Rows are points. To make a cloud, some directions were put in groups of two or more. Within a group, all points are equally far from the middle, so they leave a hole (a ring in 2 directions, a hollow ball in 3). The other directions are filled evenly. Then the cloud was stretched, turned, moved and blurred a little. Count the holes, and give their numbers of directions, smallest first.
In the rows, zero is written as 128.

Cloud, 22 rows:
[[172  76 155]
 [126  80 149]
 [109 167 103]
 [111 164 119]
 [204  93 189]
 [113  70 149]
 [181  56  76]
 [158  78 116]
 [182 124 151]
 [189  72 109]
 [171 186 133]
 [122 173 142]
 [191 137 132]
 [211 114 100]
 [121 158  82]
 [132 140 210]
 [127 133 109]
 [187  70 117]
 [170  51 114]
 [177 112  89]
 [245 145 131]
 [183  59  69]]
Holes: 0

Cloud, 31 rows:
[[150 101  57 130]
 [ 76 102 131 167]
 [153 176  26 101]
 [ 98 182 148  79]
 [193 102 138 124]
 [ 85  85 164 171]
 [169 155  40 119]
 [ 56 121  98  97]
 [154 184  27  95]
 [177 161 157 114]
 [132 136 194 125]
 [161 120  45 117]
 [166 146  53 165]
 [121 114 161  55]
 [185 184  71 111]
 [ 95  72 160 178]
 [155  66 110 201]
 [150  60 183 161]
 [143 215  82 101]
 [136 132 206 150]
 [ 75 185  82 110]
 [117  59 135 143]
 [137  86 193 132]
 [106  79 126 212]
 [ 71  94 118 113]
 [107  94 160  70]
 [ 83 138  44 108]
 [157 200 125 172]
 [ 82 150 126 181]
 [ 64 110  93 109]
 [158 170 155  93]]
Holes: 1 (3)

Cloud, 29 rows:
[[187 152 162  86]
 [122  55 174 125]
 [205 122 160 116]
 [207 103 153 132]
 [ 81 192 120  78]
 [155 171 185 159]
 [151 158  71  83]
 [158 118  59 119]
 [166  76 137  54]
 [ 60 153 110 160]
 [153  51 123 167]
 [ 60 178 118  85]
 [122  54 172 138]
 [ 76  78  92  59]
 [141  82  61 127]
 [ 94  66 102 166]
 [169 158 130  53]
 [ 99  73 180  95]
 [115  59 173  91]
 [ 69 156 163  68]
 [ 56 173 105 116]
 [116 193 131  63]
 [ 79 173 113 169]
 [118 193  88 128]
 [152 123  70  61]
 [147 169  84  70]
 [ 73 186 102 129]
 [ 87 120 161 190]
 [111 149 190 175]]
Holes: 2 (2, 2)

Cloud (53 x 6):
[[160 135 157 130 114  56]
 [110  51 164 150 166 152]
 [129 155 158 167 156 170]
 [223 118  83  61 121 125]
 [180  65  50 149 173  76]
 [184 125 143  48  97 152]
 [214 119 141 105 197  96]
 [ 97  66 112  46 145 115]
 [136 135  54  52 141 177]
 [143 153 101  42 114 180]
 [186  95 157 195 144  99]
 [165 152 110 125  58 165]
 [ 83 130 158  83 165 184]
 [141 124 102 150 179 208]
 [121  87  57 135 122 202]
 [203 118  85 149  62 109]
 [ 84 142 117  40 154 143]
 [128  88  62 129 219 103]
 [223 100  97 163  89 152]
 [ 63 113  94 111 129  86]
 [172  95 151 119  60 140]
 [228  79  80  78 140 130]
 [ 82  67 127 139  94 124]
 [116 121  33 156 107 152]
 [ 85  83 112 113 142  62]
 [210 151 120 102 201 118]
 [181  86 159  95 193  83]
 [173 143  81  88 118 208]
 [125 178  81  87  99 100]
 [167 140  98 159 156 204]
 [118 171 108 125  73 130]
 [168 156  59 179 127 155]
 [132 134  55 149 100 187]
 [191 143  99  74 103 193]
 [189  57  54 108 182 100]
 [ 71 111  98 126  86 163]
 [111 153 164  69 137 181]
 [181 145  89  98 192 185]
 [167  76 169  86 188  96]
 [188  76 106  49 111 118]
 [207  66 128 110 200 123]
 [198 141  95 136 131 204]
 [158 157  31  79 149 135]
 [230 122  63 145 129  81]
 [184  91 140 104  67 156]
 [115  72 124 177 172  73]
 [183  50 144 122 198 143]
 [105  77 103  91 125  60]
 [206  57  99 183 126 147]
 [133 138  57 187 162 141]
 [189 137 161 188 142 126]
 [165 141 165  52 108 159]
 [149 166 107 127  62 123]]
Holes: 3 (2, 2, 2)

Cloud:
[[ 93  89  32 124 115 126]
 [132 181  83  70  63 162]
 [203 136 111 105 133 210]
 [ 82 107  84 170 136  62]
 [166 146 135 151 137  44]
 [192 135 175 138 120 218]
 [111  29 122 145 135 149]
 [168 183 117 216 141 154]
 [ 80 124 176 128 119  78]
 [152 228  87 130  96 136]
 [110  90 121  90 102  58]
 [117 113  87 198 187 103]
 [103 190  94 121 192 116]
 [159 203 152 175 133  90]
 [ 68  78  64 109 126 185]
 [111 121  90 149  34 168]
 [ 86  89  95 202 111 111]
 [142  47 113 158 181 146]
 [ 96 173  56  69  81 117]
 [139 115 179 108 147  66]
 [ 90 181  41 166 106 145]
 [108  92 126 166 154  55]
 [170  98 149 100 162 219]
 [193 112 146 106  62 185]
 [185 189 101 165  78 103]
 [139 144 107  79  80 221]
 [149  51 161 168 148 108]
 [ 74  77 125 118 149 207]
 [127 172  93  86 105  49]
 [155 141 106 177  39 135]
 [ 98 138 153  55 110  95]
 [ 59 179 101 126 166 143]
 [ 66 116  52 179 121 154]
 [112 137  80 167  82  62]
 [ 53  97 150  96 129 147]
 [163 198 178 144 117  96]
 [119  58 104  90 104 204]
 [189  86  99 133 191 146]
 [110 109 160 161  60 207]
 [139  67 175 183  82 137]
 [184 120 100  71 182 125]
 [210 112 123 185 130 126]
 [124 173  94 157  60  73]
 [109 119 188  99  79  99]
 [174 170 108 188 113 211]
 [152 223 110 145 149 152]
 [198 161  83 129 137 200]
 [ 71 117 149 200 133 113]
 [182 180 126  67 142 111]
 [ 79 142  97  75  66 184]
 [213 138 157 148 134 205]
 [135 106 173 128 185 195]]
Holes: 1 (6)

Cloud (51 x 6):
[[ 84 131 154 119 120 219]
 [112 148 153  80  62  94]
 [122  94  29 126 174 167]
 [165 165  95 151 129  55]
 [149 102 159  86 121 209]
 [ 96 120 115 117 206 111]
 [153 107 178 158 140 202]
 [152 177 135  92 101 188]
 [154 111 149  47 109 118]
 [170 157 149  97 101 151]
 [192 132 116  80 169 114]
 [112 156 110  30 110  71]
 [123 188 156 142 188 108]
 [135 214  96 102 152 137]
 [165 133 205  82 118 150]
 [151  91 135  60 107 102]
 [ 94  84 161 127 114  72]
 [142 217 171 131 163 146]
 [145 206 183  95 108 165]
 [127 140  42 136 152 122]
 [178  82  46 170  97 188]
 [179 127  79 110 163 213]
 [144  89 103 183  84 223]
 [ 63  71  56 122 128 167]
 [ 48 118 113 124  94 123]
 [ 98  57  58 120 122  95]
 [ 44 114  80 135 105  62]
 [ 48 122 110 149 141 122]
 [ 70 219  95 159 153 119]
 [126 105  62 138 175  89]
 [ 97  52 108 118 169 109]
 [116 171 128 131 230 213]
 [ 84 166 144 180 120 195]
 [151  79  52 120  95 168]
 [ 52 138  64 104 122  70]
 [131  65 157  38 163 126]
 [ 69 132 104  43 133 136]
 [140 189 120 162 162 217]
 [161 103  53 176 176 138]
 [ 67 222 180 129 121 168]
 [ 76  86  88 132 161  98]
 [104 153  49  82  96 109]
 [ 72  99 104  88 114 163]
 [163 107 173 116 117 187]
 [ 67 170 182 126 145  64]
 [153  55  54 122 161  94]
 [133 182  44 150  93 152]
 [ 97 153  74 199 144  69]
 [ 69 140 148  66 161  46]
 [128 148  79 215 142  89]
 [102 103  10 140 114 108]]
Holes: 1 (3)
